Each row is a point. The last column is the point's height on a tilted bowl or saddle (a function of degree 2), plus a little noise. Count its main directions that bend up, bend down and stay straight.

Points (15 x 4)
[[ -4.5  -5.2  14.1 -12.8]
 [ -5.8  17.1  -0.8 -14.6]
 [ 11.4  -0.7 -17.6 -12.9]
 [ -8.5   6.2  31.1 -19.1]
 [ 33.5  14.9  -3.8 -21.2]
 [-13.1  19.6  -7.2 -15.8]
 [ 39.5 -22.8  54.9 -36.9]
 [-15.2   2.8  20.1 -16.0]
 [ 17.4  10.1   6.7 -15.5]
 [ 32.7   0.1 -19.6 -19.3]
 [-14.0 -16.8 -19.7 -12.5]
 [ -9.4  -3.5  24.5 -16.0]
 [ 25.3  57.0  -2.0 -39.7]
 [  0.5  19.9   5.5 -15.9]
 [-27.3  -2.3 -25.0 -15.7]]
Directions: 0 up, 3 down, 0 straight

Points (17 x 4)
[[  1.4  24.0  16.9 -16.1]
 [-20.6  22.6   0.8   0.7]
 [-13.6  29.5  23.2 -23.5]
 [ 26.8  45.9  19.5 -54.4]
 [ 37.2   7.3  36.5 -15.3]
 [  4.7  30.4  -1.0  -9.6]
 [ -5.9 -18.4  12.3  16.8]
 [-11.0   3.1  16.8   2.4]
 [-36.1 -18.0  18.0   7.9]
 [  3.0 -19.2  -7.6  17.6]
 [  4.1  15.9  -7.4   4.3]
 [ 22.6 -12.0   3.0   7.3]
 [  7.3 -15.1 -45.1  26.1]
 [  0.7  -4.0  -5.6  13.2]
 [ -6.8  32.9 -10.4   2.3]
 [ -3.6  23.4 -34.4  29.0]
 [  8.7 -26.7  27.4  25.0]]
Directions: 1 up, 2 down, 0 straight

Points (23 x 5)
[[  0.8  12.7   7.6 -19.8  10.4]
 [  3.7  -6.8  24.7  -8.1  17.0]
 [  1.2  12.1 -30.9  -3.1  14.7]
 [  5.0   5.0 -16.9 -10.2   8.9]
 [ 10.6 -19.7   6.7   4.7  12.2]
 [-14.7   6.0  14.6   5.5   9.9]
 [-19.8  28.4  19.4 -27.1  28.1]
 [ 36.4 -22.4 -15.8  13.0  20.5]
 [ 15.8  31.7 -17.1   9.2  18.5]
 [  6.1  39.4  33.2  17.8  11.1]
 [  3.6   7.0 -10.7 -16.7   8.3]
 [ 29.3  10.4 -40.1  17.0  38.3]
 [-35.2  -7.9 -17.0 -23.6  22.8]
 [ 35.3  41.0 -46.3  -4.3  44.0]
 [-17.8   9.8   4.4  37.9   9.3]
 [ 15.8   5.8  12.0   3.1   2.8]
 [  7.0   2.6  14.3  45.5   3.7]
 [ 45.3  -4.5   4.2 -29.9  11.0]
 [ -2.6 -30.3  10.2   4.9  21.8]
 [ 23.8  -1.8 -10.7  -9.7   8.2]
 [  0.3  -0.1  25.1  -5.8  13.8]
 [-12.5   1.9  -7.2  10.9   8.0]
 [ 40.7  24.1 -16.0  45.9  45.4]]
Directions: 2 up, 0 down, 2 straight

Points (44 x 7)
[[  5.5  27.4  12.2   7.2  -5.9 -27.4 -15.5]
 [ 18.5 -15.5 -14.3  22.8  17.3  -4.3   7.1]
 [ -7.7  17.4 -11.7   1.1  18.1 -40.9   8.8]
 [ 23.5 -23.5   2.5 -16.5  14.5  28.1  -4.0]
 [-15.5  -0.5  -7.4  11.0 -15.4 -41.3   0.4]
 [ -1.8 -11.7 -39.5  25.5  25.6  -0.5  -0.6]
 [ -3.5  17.6   0.7  -6.4 -25.3  -9.7 -18.8]
 [  7.2  27.6  -2.1 -12.3  23.7   4.7 -14.4]
 [ 26.0  18.3  32.0  12.2 -23.8 -11.9 -43.7]
 [-11.0  13.8  13.8  19.0 -24.8 -10.7 -11.8]
 [ -2.4  33.9 -12.7 -21.8  54.1   7.2 -41.1]
 [-17.8  13.1 -10.3   7.0   5.5  12.6 -12.3]
 [ -9.4  -3.1  15.8  31.1 -10.9  13.6   1.4]
 [  6.4  -1.4  62.7   3.4 -19.6   1.2   3.6]
 [  9.7   8.9  -6.4  -1.8  31.2  14.0  -6.7]
 [ 43.6  12.6 -29.7 -12.0  -1.2  42.6 -17.3]
 [  7.0  20.2  29.3  49.3 -26.1 -38.3 -44.5]
 [-17.1  11.6  17.2 -27.4   2.8  -3.0 -13.3]
 [-53.4  12.0   5.9  -3.0   5.0 -18.8  -0.5]
 [ -0.1 -20.0  -2.5  25.7   1.1 -13.4   3.9]
 [-23.9  21.5  14.2 -17.2  12.9  -3.6 -11.9]
 [-24.0  10.6   0.7 -15.8 -13.2 -15.5  -8.9]
 [ 43.8  27.8 -15.9  -4.0 -12.0 -32.5   3.3]
 [-31.2 -33.4  19.0  -3.9  14.3 -23.8   8.5]
 [-11.0 -18.1 -10.8   3.1   3.2  21.0 -11.1]
 [-14.2   7.2  41.7   4.0  25.0 -20.5   0.8]
 [  5.5  -9.8   4.0  15.8   3.9 -12.3   4.1]
 [  8.3  14.3  36.2 -13.9 -10.8 -29.0 -33.7]
 [-45.2 -11.8  -0.6 -11.7  23.4   6.8 -14.6]
 [ -7.2  31.8 -12.8   6.6  31.9  33.0 -42.6]
 [ -7.3   7.5  21.0 -18.4  -6.8  -0.2 -10.0]
 [  1.6  40.3 -16.0  37.1 -23.8 -17.7 -25.7]
 [ -0.6   0.3 -33.7   6.4  12.0  27.7 -19.7]
 [-21.5  20.3   0.5   9.3 -25.1  -3.9 -15.3]
 [ 23.6  21.6  24.7  -6.6 -14.0 -10.8 -34.7]
 [  5.2 -39.2  13.6  -4.8  -1.6  22.0   1.4]
 [ -7.7  27.2   3.9 -13.9 -14.0   0.4 -20.0]
 [-17.9 -25.1  24.7 -34.1  11.0  14.8  -3.3]
 [  7.2 -11.7 -15.4 -18.8 -15.9  55.5 -52.9]
 [-20.3  -6.1  19.7  -3.6   0.9  -8.8   7.2]
 [-21.7 -14.4  26.0 -50.5  -2.6  -7.0 -30.2]
 [-14.9   2.8 -34.5  10.7   5.0 -45.1  22.8]
 [ 37.3 -31.6 -18.9  40.3  21.4 -23.9   3.9]
 [ -4.0   3.5  -5.1 -24.2 -17.8 -12.1 -16.1]]
Directions: 1 up, 4 down, 1 straight

Points (47 x 7)
[[-16.6   3.2  -0.3   5.4  30.7  -6.3   1.8]
 [-14.1  20.0  27.7  59.0  -6.6 -20.9  29.0]
 [-25.7 -34.1  16.1  -2.4  28.3   5.1  37.1]
 [ 22.4  25.2  29.9  30.2   1.8  -8.1  16.2]
 [ -5.9  -9.3  -5.4  22.8   0.6  -0.6  20.4]
 [ 14.4  26.7 -21.1 -12.4  26.6  16.9 -41.2]
 [ 27.4  24.5  -6.4  38.3  40.2  21.7  -9.4]
 [-43.8  12.1  -9.9   4.5  -8.4 -12.5  -5.7]
 [ 32.2   0.4   2.6 -11.5  24.7 -43.0  32.0]
 [ 44.6  26.6 -13.9 -31.4  20.8   0.6 -29.0]
 [-15.8  -4.0 -35.5   4.7  12.1   2.3 -13.4]
 [ 47.4   3.3   8.6   7.3   0.5  26.1   3.8]
 [ -7.1  -6.0 -18.8   4.9  55.0   9.6 -24.4]
 [ -0.7 -15.0  14.0 -14.8  30.4  -3.7  14.4]
 [ 27.4  -8.3  -5.3 -15.0  -7.5 -18.2  13.2]
 [-35.5   7.0 -12.0  -7.8 -58.3   9.8 -52.3]
 [ -7.5  -9.2  -5.7  15.7  21.2  -0.9  14.6]
 [-49.9   0.3  18.5 -19.0 -30.1  -0.5 -12.8]
 [-10.8  22.4 -13.0 -21.4  -0.6  -9.2 -29.6]
 [ 31.0  -1.8  13.7  10.0  14.4  -2.8  16.5]
 [  6.4  14.0 -44.1   2.0  -6.9  29.1 -29.4]
 [-17.7  -0.2  11.4  36.3 -31.4  19.5  16.0]
 [-14.8 -28.8  12.1  16.4  26.4  -9.1  40.5]
 [-29.6 -22.7  17.2  -8.1 -10.3  47.9  10.5]
 [  3.6 -13.5  18.8  14.7  -3.0 -15.7  29.5]
 [ -9.8  -7.3 -32.5   1.8  -1.5 -36.5   1.0]
 [ 11.7  24.9   3.7  10.4   4.6  23.5   1.7]
 [-14.1 -24.8  26.6 -13.4 -23.0   0.0  12.5]
 [-13.3  24.7  -9.9  -3.5  -5.7   3.1 -14.0]
 [-11.8 -12.3 -12.8  27.6 -30.0   8.5   8.2]
 [ 13.6 -14.8  20.0 -13.5   1.3   9.3  13.9]
 [  9.9   1.8  -7.0  13.7  39.3  11.1 -10.9]
 [-18.1 -19.7 -15.2 -21.7 -31.0 -44.3 -13.0]
 [ 11.2  35.5  22.5   8.9  -6.5   9.3   6.4]
 [ -5.0 -10.4   8.7   2.9  -5.9 -14.1  17.6]
 [  7.8  38.8  -5.3  -3.3  21.8 -14.2 -23.9]
 [ -8.8  18.1 -10.7  24.2 -15.6   8.3  12.2]
 [ 49.9  33.5 -19.4  12.6  15.5 -29.6  14.5]
 [  0.3  13.4  -8.4   3.6  25.4  23.7 -14.3]
 [ 34.8   2.7   4.0  37.0  11.1  -1.3  25.7]
 [  8.5 -19.4 -36.5  12.1 -35.6 -28.4  -1.4]
 [ -3.0  11.2  42.4  16.0 -18.1  12.2   8.2]
 [ -0.1  14.5  -7.6  15.0 -15.9   5.7   5.0]
 [-16.1  -2.6  19.8  37.7 -32.6  33.0  14.3]
 [ -7.1 -26.5  11.3 -16.7  -4.2  28.8   2.0]
 [  6.9 -12.3  25.8   3.0  15.1  -2.7  22.7]
 [ 33.3  10.1  -0.3   5.7  38.5   0.3 -13.7]]
Directions: 3 up, 3 down, 0 straight

Points (67 x 9)
[[ -3.5  -1.2 -38.5  12.4 -36.1  -7.2 -12.7  14.7 -22.4]
 [-14.6   9.0 -29.9   9.1  -1.2  -2.2   2.7  27.0 -10.1]
 [ -6.4   3.2  32.5   9.8  26.8 -14.0  15.0   9.1 -13.7]
 [-35.9  -3.4 -34.7  27.2   3.4   9.4 -11.1 -34.3 -33.1]
 [ 11.2 -15.6  22.2  45.0   5.8 -12.3   8.1  12.7 -27.7]
 [  2.6   8.2 -16.1 -30.4 -21.5  40.4   7.7 -20.9   3.2]
 [ -7.7  12.0   2.6  18.7   3.2 -47.3  -3.7  28.0 -45.9]
 [-29.8 -29.9 -50.5  23.3  43.1  -9.1 -17.4  -8.4 -51.7]
 [  1.6  -1.3 -10.7  -7.4 -18.9 -24.3  14.2 -30.4 -15.8]
 [  6.8 -34.2   1.4 -23.8   3.1 -15.8   8.7 -14.5 -30.9]
 [-27.5 -27.2  20.4 -48.8 -10.9  -4.2 -18.8  12.1  -9.0]
 [ 14.2 -26.9  18.9 -12.2   1.4  -7.4  17.8 -18.3 -22.8]
 [ 13.9 -16.1   3.5  13.8 -26.6  19.1  29.3   9.0   2.8]
 [ -7.5  -4.1 -32.5 -18.1 -13.8  10.1 -33.3   8.4  -9.9]
 [  4.4 -24.4   9.0 -25.4  24.5   9.4  -9.0  13.4 -12.5]
 [  2.7  17.4  14.9 -22.8   2.3  -3.2 -13.1   4.1  -1.3]
 [ -6.8   4.1   0.9 -23.0  -4.6 -18.3  -6.3   6.7  -6.4]
 [-32.8  27.9  37.9  -3.1  12.8 -26.7 -10.8  16.5 -12.1]
 [-20.8 -40.0   4.7  12.1   8.9   5.6  -6.3  -9.2 -20.5]
 [-28.0 -54.9  13.8 -38.1 -18.5 -14.1 -18.4 -18.8 -58.2]
 [-29.1  25.5  15.0 -33.4  -7.8  37.5  43.4  20.9 -14.2]
 [ -9.7  22.5 -23.6 -12.6 -29.0  16.4  -6.5  29.4   5.0]
 [ -4.6 -18.0   5.0   7.7 -23.8 -14.6  47.9  -1.8 -15.6]
 [ 37.9  -3.3   9.1  -3.9   3.2  11.9  -0.7   2.0  -0.4]
 [-23.5 -18.9  -5.9 -44.6 -44.1  21.6  -3.3  -0.3   2.5]
 [-23.7  18.3   7.6  22.0   1.4 -19.0  26.1   5.9 -15.7]
 [-12.2  -1.3  -4.5  19.2  14.1 -43.2 -23.8  -5.5 -51.3]
 [-17.2 -10.2  37.8  11.6   8.4   2.5 -29.6 -19.0 -10.8]
 [-18.6 -19.3   5.4  -6.2   8.2  30.3  -7.0   4.8   8.8]
 [ 12.1   1.6 -14.2   9.3 -31.2 -17.2 -26.2  26.5 -26.5]
 [-16.7  25.2  -9.3 -13.9  21.3  -0.2  -3.4  28.5  -9.3]
 [ 14.5 -20.2   2.2 -19.6  37.1  12.6  -3.2 -27.0 -36.5]
 [ 21.6  13.2 -24.4  -5.2   5.1  -5.6  35.3  22.1 -17.0]
 [-28.3  29.9 -22.6  -7.4  -0.6 -10.7  51.9  14.2 -25.7]
 [  1.0 -31.9  29.4  31.4   3.8  35.4 -22.6 -18.5  -4.7]
 [ 21.1  34.9 -10.0  25.7 -30.5  10.8  23.5   5.3 -11.5]
 [-19.4  21.8  -7.3 -34.0   2.6  10.8 -36.8   0.4 -10.8]
 [-45.9  44.8  23.1  -4.6 -13.3 -24.2 -24.6   9.8 -19.6]
 [  8.3  11.1  22.7 -14.1  16.7  35.8  16.1 -29.8  -7.5]
 [-11.7 -14.9 -20.4 -42.4  10.8  14.0   9.1  18.2  -4.7]
 [ 14.4  13.5  33.9  -7.3  22.7  40.8 -15.6   9.4  12.4]
 [ 31.8 -12.3  50.1 -18.4 -15.5  13.2 -24.2 -23.1  -7.3]
 [ 17.7  13.2 -18.2 -17.4  -3.3  -3.7   6.1 -15.7  -7.9]
 [ -2.1 -20.8   1.0   6.9 -12.8  49.4 -24.2  -6.9  13.5]
 [-31.3  -3.5   4.6 -10.2  14.1 -18.3  24.4  34.9  -8.8]
 [  5.7  -2.0 -33.5   0.4 -18.7   0.6  11.6   7.4  -1.3]
 [-19.7  30.5  -8.3 -14.5  13.4  38.8   0.1 -11.7  -0.1]
 [ 14.9  -8.6 -22.8  -2.2 -19.0  20.4  23.1  19.7   8.5]
 [ 24.4  31.8 -14.9  21.0  -5.2 -36.9  23.1  -9.3 -33.8]
 [ 33.5 -36.1   8.2  25.1 -14.4   0.3  19.2   4.1 -21.1]
 [ 10.6 -26.5   6.0 -24.0  35.7 -23.8  12.1 -15.2 -47.6]
 [-29.9 -25.8 -18.1   5.3  -3.4  32.5  20.2  25.3   9.5]
 [ 12.4  26.8  62.7  48.6 -10.4  42.4 -35.3   9.3  16.4]
 [ 21.0  -0.1  11.1  -2.7  -0.5 -13.5  16.1  -6.3  -9.9]
 [-15.8  20.1  -5.0  23.7  -7.0   5.0  -1.7   1.7  -4.3]
 [-21.0   5.4 -15.4  -1.4  18.1  25.5  11.0 -35.4 -11.1]
 [  3.3   2.4  28.6  11.0  -9.8   7.9  29.4  -3.0   0.2]
 [  8.6 -60.8 -20.1   2.1  -0.1  11.7   2.1  29.4 -15.7]
 [-29.9  32.0 -15.3   9.1  21.1  -4.5   8.3  23.3 -18.8]
 [-23.9  19.9 -15.1 -32.9  -4.4  -7.2  16.5  13.0  -6.5]
 [  2.4  -7.0  -0.9 -42.5 -13.7  21.6   9.5   3.3   3.7]
 [ -3.6  24.9  -6.7  20.9  10.6  11.1 -10.1   2.9  -3.7]
 [ 15.9   2.0  10.4   4.6 -18.5  -9.8 -26.6  40.8 -14.1]
 [ 22.3  -1.8  -2.2  -2.6  15.1  13.3   3.5 -13.8  -4.0]
 [  5.9 -17.2   7.7   7.5   8.4  -9.4 -28.8  -4.8 -24.5]
 [ 11.0  15.6 -26.2  -4.1  25.6  15.2  -3.5  28.8  -6.4]
 [ 21.0 -16.4 -30.4   1.2  22.4 -14.9  -9.3   5.9 -28.1]]
Directions: 0 up, 4 down, 4 straight
